Each wall is flat, endless, passes through zero and stands at right angles to its row. A trip goes straight from one point to another. List the walls that it crosses, first one first.

Walls:
(1): [ 3.96 -0.81]
(2): [-3.27  2.16]
(3): [-0.81  3.33]
(4): [-0.94 -1.07]
(5): [1.26 0.28]
(6): [ 2.57 -0.57]
(7): [-1.11 -1.21]
(8): [0.06 0.66]
(9): [-1.06  0.86]
Trips:
[3.18 2.83] to [ 1.20 -0.76] => 3, 8
[-0.56 -0.04] to [-1.73 -3.00] => 3, 9, 2

Walls:
(1): [ 0.39  1.25 -4.49 -2.06 -2.09  1.60 -1.00  0.54]
(2): [-0.45  3.47 -0.33 -2.42 -0.71 -0.37 -4.16 -2.82]
(3): [ 2.00 -0.80 -2.12 -3.14  1.71  3.51 -4.57 -0.21]
(4): [ 1.92  2.18 -1.28 -4.52  0.38  1.33 -0.70 -2.57]
(5): [ 0.66  0.89 -0.84 -2.04  2.01 -0.03 -0.73  0.50]
(6): [-1.06 -0.18 -0.60  3.37 -0.04 -1.25  0.10  2.56]
(7): [ 1.48  3.49 -3.39  1.77 -1.51 -2.20  3.46 -1.34]
(8): [ 1.73  0.23  1.49 -0.75  1.28  2.04 -0.65 -2.04]
Trips:
[-2.88  0.86 -0.66  1.10  2.71 -4.08  1.39  2.04] to [-0.44 -0.58 -1.10 -2.01 -2.03  0.59  0.28  2.16] => 1, 7, 3, 4, 6
[-0.16  1.29 -2.11  1.96  1.42  1.49 -0.77  2.98] to [ 1.40 -0.74 -2.16 -1.19 -2.64 -0.56 -0.61 -0.49] => 4, 2, 6, 5
[-2.64 -0.48  2.85 -0.74  1.75 -0.46  4.30 -0.44] to [ 1.04  2.70 -0.15  0.32 -3.27  1.48  1.03  0.26] => 7, 4, 1, 2
[ 0.91 -3.31 -4.37 -1.89 -0.54  2.05  1.37  0.64] to [ 1.81 -1.08  2.29 -1.10  1.52 -1.81 -0.68  0.95] => 7, 8, 1, 4

Walls:
(1): [-2.81  1.10  4.70 -1.10 -0.21 -1.89  0.69 -3.16 -0.44  0.45 -2.48 -1.56
 -2.05  0.81]
(2): [-2.14 -0.54  1.84  1.15 -1.37  0.90 -3.05 -1.76  0.84 -2.58 -1.77 -1.21
  2.85 -1.41]
(3): [-1.71  1.19 -1.23 -1.55 -0.32  0.50 -0.18 -0.13  0.95 -1.65 -5.79 -1.95
 -1.04 -0.40]
(4): [ 1.90  0.08  0.72  2.03 -4.23 -0.35  2.70 -0.16 -0.77 -0.54 -2.71  0.91
  2.10 -2.45]
(5): [ 0.33 -2.60  1.69 -1.34 -2.41  3.70 -0.39  2.10 -2.71 -0.10  0.53  1.54
  0.35 -0.13]
(6): [ 1.82 -0.17 -0.07 -0.22 -1.91  0.60 -0.55 -3.54  1.90 -0.50 -3.64  0.42
  2.06  2.20]
(7): [-0.80  4.58  2.99 -1.21  0.89  3.39 -1.37  0.49  1.54 -2.17 -2.56 -1.99
 -3.38  1.18]
Trips:
[ 1.05 -1.88  1.89  2.09 -2.08  2.03  1.66 -0.13 -0.83 -0.23 -2.20  0.45
 -1.61 -1.33] to [-1.73 -3.06 -3.41  1.63 -1.60  2.29 -1.58  0.08 -2.09  0.20 -0.06  3.65
 -3.93 -1.32] => 7, 1, 6, 2, 3, 4
[ 3.03  4.02  4.50  0.42 -0.63 -1.56 -1.36  3.42 -0.40 -3.25  1.15 -1.18
  0.68  2.09] to [-0.76 -2.29  0.70  1.09  0.51  2.32 -3.87  2.23 -1.53 -4.48  0.24 -1.06
 -0.80 -0.11] => 4, 1, 3
[ 2.97  0.99  1.02 -2.18 -0.48  2.34  1.24 -0.64  2.09  0.31  1.58 -2.01
  2.12 -4.05] to [-0.23  1.04  0.16  0.13  0.17  1.35 -1.93  1.59 -2.39 -0.89 -3.17  0.26
  1.24  2.48] => 3, 1
[ 1.82  2.53  0.81 -1.97 -0.37 -0.64 -1.15  0.37 -2.20  0.01 -0.01  0.74
 -0.38 -0.83] to [ 0.80 -3.08  3.63  3.80 -0.64  0.79 -0.71 -2.04  2.51  1.44 -2.44  2.11
  2.47  0.44] => 6, 2, 7
[-0.97  2.63  1.72 -0.10  0.16  1.82 -1.97  3.49  0.86 -0.06 -4.31 -1.05
 -2.40 -2.92] to [ 2.00  2.27 -0.60  0.15 -2.25  4.58 -0.26 -0.04  2.98 -0.67  2.18 -4.46
 -1.00  1.74] => 4, 6, 1

Walls:
(1): [-0.25 -2.09 -0.16 -0.54  1.33 -5.85 -4.42  0.42 -0.92 -2.19 -0.79 -5.97
  0.95  0.12 -0.81  1.02 -0.24 -2.38  2.05 -2.04 -1.38 -1.65  0.30  1.10
  2.29 -0.40 -2.31  0.98  5.47  1.24 -0.72 -1.19]
(2): [-3.50 -0.08  0.78  2.95  1.90 -1.16 -1.87  1.74  1.96  2.26  0.99 -0.30
  2.42  1.10  3.62 -0.17 -2.19 -1.06  0.81 -1.85  3.94  0.75  1.94  0.12
  2.02  2.00 -0.34 -1.58 -2.18 -2.34 -1.74 -1.37]
(3): [ 3.21  3.49  2.64 -0.02 -1.84 -0.17  0.05 -5.45 -0.30  0.28 -0.26 -1.25
  3.72  0.40 -1.63  0.24  1.47  1.22  0.08 -0.34  0.59  2.76  1.57  2.91
 -5.50 -0.60 -0.55  0.51 -4.99  0.26 -2.67 -1.78]
(4): [ 3.38  4.43 -2.73  2.08 -0.34 -0.64  0.93  0.84  0.26 -0.78  0.36 -0.86
 -0.97 -3.05  2.65 -0.70  4.29  1.77 -1.41  1.77  0.73 -1.71 -2.02  0.12
 -1.44  2.40 -4.22 -0.76 -0.32 -0.34  0.32  0.33]
(5): [-3.68 -0.26  0.73  3.43 -0.55  1.69 -0.86  0.47  0.39  1.60  0.00  1.71
 -3.35  3.36  0.13  3.31  1.36 -5.55 -0.20  0.04  3.16  0.33 -1.59 -2.48
 -2.12 -2.42 -2.06 -0.56 -2.19 -1.54 -2.91  0.34]
Trips:
[-0.09 -3.07 -0.29  0.84  0.23 -4.13 -3.62 -0.74 -2.45 -1.23 -1.06 -0.16
  2.51  3.99 -1.68 -0.32  1.41  2.23  0.04 -2.87  0.22  0.82 -1.60  0.14
 -2.99  0.24  2.48  4.51  1.30 -3.10  0.27 -2.27] to [-0.77 -1.68  1.61  2.17 -1.07 -2.09 -0.25 -1.98 -2.00  0.98 -0.36 -0.93
 -1.41  1.78  1.10 -2.20  2.20 -3.30  2.86 -1.14 -1.43 -1.32  1.42 -3.06
 -1.08  3.99  0.41  1.61  0.89 -2.46  2.19 -1.99] => 5, 3
[ 1.74  2.09 -1.72  0.53 -0.48  1.47  0.89  4.93  3.51  2.32  0.80  0.81
  0.04  0.94  0.64 -3.74 -1.77  0.09 -0.80  1.31  0.87  3.19 -2.33  0.34
 -0.22 -2.43 -1.75 -3.16  0.81  1.76 -2.51  0.29] to [-0.74 -1.95 -1.20 -2.11 -1.55  0.67  1.78  1.79  0.63 -1.45 -4.70  1.02
  0.60 -0.61  2.42  0.39 -3.88 -3.29  3.18 -5.30  1.55 -0.59  2.16  0.36
 -1.53 -0.48 -3.06  2.36 -0.56  2.37  3.80 -1.36] => 4, 1
[ 0.47 -0.81 -0.73  1.03  1.12  0.53  2.42 -0.66 -1.95  0.69  0.52  1.19
  1.59  2.06 -0.22  1.06 -0.52 -0.32 -1.79  3.56  0.13  1.64 -1.37  0.17
  1.63 -1.13 -2.90  0.57  2.32 -1.11 -1.29  2.09] to [ 0.54  1.56 -3.01 -0.39 -1.82  0.59  1.51  1.44 -0.42 -1.91 -0.49  2.85
  1.72  1.77  0.89 -0.64 -1.04  0.97  0.79  1.47 -0.48  0.00 -0.23  1.88
  2.57 -1.22 -1.07 -3.01  4.95  1.95  0.27 -3.33] => 5, 1
[-0.85  0.80 -3.23 -0.22 -3.41 -3.33 -0.41 -1.95  2.51  2.10  2.08  4.88
 -0.98 -3.82  4.59  1.35 -0.69 -2.37 -3.01  1.66 -3.80 -0.07  0.39 -2.39
  3.27 -0.18  0.38  0.50  3.08  0.80  1.16  0.37] to [-2.36  0.20  2.62  1.32 -0.52 -0.21  2.12 -2.57  0.76 -2.00 -1.42 -0.55
  3.05 -0.57 -0.20  2.10  0.34  1.80 -2.93 -1.26 -1.13 -3.72 -0.07  0.17
 -0.73  0.16 -4.31 -1.50 -0.69  2.58 -2.42 -3.18] => 1, 3, 2, 5
[-3.85  0.57 -1.32  1.61 -3.15  2.07  0.52  0.12  1.14 -1.25 -1.30 -1.22
 -0.95 -2.32 -0.50 -3.97 -1.37 -2.18 -0.16 -4.44  0.10 -0.53 -1.76  0.74
 -2.31  1.36  4.21  1.31 -0.61 -0.92 -1.12  4.13] to [-1.24 -2.29 -0.23 -0.68 -0.09 -0.38 -0.80  4.58  1.49  3.62 -2.14  0.84
 -0.24 -0.93 -1.77 -0.57 -0.30 -1.10 -2.83  2.25  0.44  2.51  3.51  1.90
 -2.20 -2.50  1.65  0.87 -0.56  1.00 -2.81  0.89] => 3
[-0.80 -3.22  0.46 -1.51  0.88 -1.46  1.46 -0.62 -0.01  1.88 -0.18 -2.01
 -0.34  2.16  2.18 -2.12  1.45  2.56 -2.07 -0.17 -1.61 -0.26  0.59 -1.51
  0.75  1.44 -0.38  0.01 -0.88 -0.90  1.85 -1.56] to [ 0.11 -0.83 -0.89  3.00  2.06  1.03  0.10  0.15  1.61 -0.99  6.11 -2.60
  0.00 -0.98 -1.61  1.83  0.42 -1.49 -1.80 -0.55  2.41  1.53  3.39  0.95
  0.40  1.16 -0.70  1.78 -0.58  0.40  0.02 -1.23] => 4, 3, 5
[ 0.86  0.79  0.92 -1.88 -1.90 -0.02 -0.48 -1.18 -1.56  2.43 -0.31 -2.88
 -0.14  0.75  3.82  1.98 -2.78 -1.08 -5.81 -1.90  1.25 -0.55 -2.01 -0.47
 -3.41  1.56 -0.38 -0.44 -0.20  2.87  0.49 -0.33] to [ 1.52  0.79 -1.26  0.75 -0.11 -0.18 -0.66  3.68 -2.50  0.01  0.08 -2.50
  3.70 -2.78  1.31 -3.35 -2.47  0.32 -0.34 -2.09  1.13 -0.40  0.97  2.61
 -5.37  0.41 -2.17  2.86 -0.61  1.15 -1.11  1.95] => 1, 5

Walls:
(1): [ 4.39 -1.83 -0.30 -0.97  2.90 -2.00  0.72  5.62  1.07 -2.08 -0.40 -3.60
 -0.96 -1.19  0.99  0.49 -1.69 -1.94  3.31  1.25 -1.56  1.72 -2.66 -4.73
  1.57  3.30  0.55  0.71  0.04  1.67 -5.30 -2.13  0.45 -1.62  2.02 -1.23
 -1.91  0.45  2.11  2.31  2.10 -0.53  1.21  3.05 -0.72 -3.38  2.10  0.22]
(2): [ 2.22  0.66  2.09  1.18 -3.93  1.78  2.48 -2.73  1.44  5.33  1.28 -1.28
 -1.58  2.44  0.63 -2.23 -2.07  2.18 -0.56  1.38  1.99 -0.85  1.28  1.08
  0.53 -0.99 -2.24  4.35 -0.78 -2.20  2.95 -1.46 -0.73 -1.88  1.20 -0.74
  1.05  1.14  1.66  0.20 -3.79  3.68  2.10  0.75 -1.84 -0.21  0.95 -1.21]
(3): [-2.24 -1.72 -0.17 -2.88  0.06 -0.25 -0.08 -0.54  2.21  2.83  0.68 -3.30
 -0.51 -2.07  4.54  0.91  0.14  1.88 -0.09  1.06 -2.41 -4.82 -0.79  0.27
  1.32 -3.53  1.25  3.10 -1.00 -5.06  0.48 -0.20 -2.62 -0.15 -3.09 -0.32
 -2.42  1.92  0.39  0.14  1.73  0.35  1.98 -1.93  2.47  0.67  2.09 -1.99]
(4): [ 3.27  0.64 -0.75  0.21 -2.88 -1.22  3.19 -2.02 -2.85 -2.88  1.16  1.42
  0.59  0.10 -0.44  0.90  1.72  2.52  1.03 -6.26  2.54 -1.10 -0.89 -2.70
 -1.35  2.13 -3.34  1.32  3.98  1.36 -3.20  3.08 -0.26 -1.14  1.58  2.53
  2.84  1.91 -0.64  4.78 -1.33 -0.21  0.07 -0.58 -2.43 -2.31  0.16 -0.21]
(5): [ 0.14  1.90  1.76  4.79  0.23  3.33 -0.43  1.16 -2.32  4.93 -2.46 -2.09
  0.59  2.27  1.61  1.22 -1.83  2.64  0.29  1.85 -3.61 -2.01 -0.77 -1.74
 -1.64  0.93  1.46  1.26  1.60  0.84  1.47  0.56 -0.41  1.20 -2.85 -2.09
  1.14  1.77  4.15 -2.40 -1.73 -2.21  1.77  4.68  3.46 -0.01 -1.02 -1.98]
(6): [ 1.81 -0.90 -2.27 -0.80 -2.33  0.89  0.56  2.20 -3.05  0.97 -2.20 -0.86
  1.23 -1.35  0.89  0.32 -2.30 -0.20 -3.50 -3.28  2.39 -0.86 -0.72 -1.19
  0.10  1.46 -0.66 -1.01 -1.83  2.40  2.94  2.19  0.06 -1.56  0.73 -0.30
 -0.33 -0.97  0.28  0.49  5.55 -1.28  0.59 -2.09  0.02  4.99  0.28 -3.46]
(7): [-2.32  4.31 -0.38 -0.96 -0.99 -0.76  0.81  1.07  1.99  0.24  1.21 -0.10
  2.21  2.21 -0.98  2.13 -0.59 -1.07  0.25  3.78 -1.90  2.40  0.89 -1.85
 -4.59 -2.75  2.57 -3.09 -3.03 -1.11 -1.24 -0.81 -1.72 -0.29 -1.48  0.77
  1.75 -3.60 -1.89  2.35 -1.36  2.28 -0.04 -3.58 -1.26 -0.79 -3.33 -2.13]
(8): [-0.79 -0.02 -0.59  4.86  1.32  2.02  4.32  1.91 -1.46  3.53  1.74 -1.02
  1.04 -1.88 -0.54 -1.04 -5.00  0.35  0.69 -1.22 -2.37  1.33  3.01  0.58
  1.30  0.61 -0.75 -3.38  3.25  0.68  0.56  1.19  0.61 -0.13 -1.14 -0.61
  1.21 -2.81  2.45 -4.20 -2.33 -1.66 -2.07  1.17 -0.48  4.47  2.27 -4.02]
(9): [-2.42 -3.65  0.73  0.60  1.13 -1.02 -0.86  0.05  0.29 -1.41  1.30  1.40
  1.82 -0.56  4.88  1.97  0.04 -2.32  1.10  1.81 -3.60  2.43 -0.65  1.76
 -0.07  3.46 -1.59  2.20 -1.70 -0.38  0.47 -0.14  1.04  0.76 -2.98 -0.36
 -0.15  0.31  0.47 -2.78 -0.83 -0.46  1.71  1.93 -1.81  1.18  5.67  2.13]
(10): [-1.16 -0.37 -1.94  2.13  2.39 -1.22 -1.66 -1.91 -3.64  1.76  4.78  0.30
 -0.64 -1.43 -0.76 -0.35 -1.87  1.84 -2.28  1.91 -0.17  0.00 -1.09  0.65
 -0.26 -0.34 -0.38  1.80  2.47  2.31  0.38  1.09 -2.24  2.75  0.93 -0.11
 -0.31 -0.27 -2.22  0.43 -1.71 -5.13  2.32  0.59 -2.74  2.09 -3.92  3.93]
(11): [-3.97  1.47  0.61  2.88  2.03 -2.33 -2.57 -0.49 -4.29  1.58 -4.53 -1.26
  2.28 -0.44  2.60  2.42 -4.11 -3.65 -1.02 -1.30 -0.10 -3.37  3.33 -0.68
 -1.49 -1.13 -4.13  2.83 -2.66 -1.14  1.24 -2.04 -0.11 -1.18 -1.89 -0.25
 -0.70 -0.16  2.24  0.70 -1.03 -0.06  3.26  0.09  1.41  0.79  0.34  3.10]
Trips:
[-1.17  2.94 -1.05  0.94 -3.11  0.66 -0.18 -3.29 -1.15  0.29  0.78  0.89
  1.78 -1.47  0.33  0.96  0.44 -0.96  0.58 -3.48  2.71 -0.75  1.32  3.93
 -0.03 -0.12 -0.37 -0.86 -0.15 -2.11 -3.76 -0.90  2.16 -1.22  1.45  0.84
 -2.18 -2.90 -0.75  1.53 -2.31 -1.53  2.61 -3.81  2.23 -2.80  1.37  1.40] to [-3.61 -3.00 -3.50 -1.40 -0.17 -3.72 -1.11 -1.71  2.42  0.85  1.25  0.23
 -1.74  3.35 -0.91 -3.51 -0.45 -0.06  1.76 -3.67 -0.74 -1.64 -1.48  0.21
 -0.48  1.14 -0.26  0.40 -1.07  1.20 -0.71 -2.73 -0.39 -1.04 -1.88 -2.20
  0.16 -0.90  1.07 -2.24 -4.23 -0.81 -2.57 -0.10  0.77 -0.12  1.11  1.31] => 3, 7, 9, 8, 4, 10
[-0.32 -0.27 -1.05 -3.76 -0.68  2.67 -3.35  3.79 -0.28  2.42 -0.54  0.88
  0.15 -1.59  1.17  1.29  0.89  1.92 -3.22 -1.02 -0.95 -2.11  0.52  1.49
 -3.37 -1.56 -1.81 -5.13 -2.91  1.90 -0.23  2.62  0.67  0.40 -0.66  0.52
 -1.20  0.52  3.20  0.71 -0.88 -2.10 -1.50 -1.09  1.51  1.32  1.90 -0.25] to [ 2.45  0.58 -2.76 -0.67 -2.07  3.31  0.66 -0.86 -1.55  4.79 -2.76 -0.59
 -1.53  1.78 -3.01  0.89  1.76 -1.16  0.73 -0.40  0.43 -0.84 -1.86  0.72
 -1.04 -1.26 -4.99  1.13  2.26 -0.11 -1.30  0.03  2.15 -2.74  0.61  1.12
 -2.35  1.68  0.49  2.37  3.77  0.44 -0.32 -0.24 -0.68  1.45  0.02  3.35] => 7, 8, 4, 2, 3, 5, 1
[ 1.74 -0.43  2.80 -2.61 -0.21 -1.06  1.91  1.80  1.90  0.05  0.53 -2.03
  1.99  1.76 -0.93 -1.69  4.02  2.87  0.45  0.25  0.67 -0.68 -0.90 -2.16
  1.22 -1.44  0.99 -1.18  1.39  0.57  4.09  1.67  1.29  0.10  1.30  0.09
  4.43  1.57  0.28  1.85 -0.24 -2.66 -2.85  1.22 -2.34 -0.67  1.11  0.18] to [-0.27  0.59  0.40  5.72  1.18 -0.61 -0.92  1.34  1.37 -1.07  1.24 -2.29
  0.36  3.43  3.99  0.44  2.05  0.68  0.86  1.33 -2.34  2.87 -0.97 -0.67
  2.89  0.01 -0.23  3.68  0.54 -0.90  0.78 -0.04  2.04  0.05  0.14  0.98
  1.29  1.14 -0.24  4.72 -2.41  1.52  3.10 -0.88 -4.77  0.02  1.34  0.17] => 5, 9, 7, 10, 3, 11
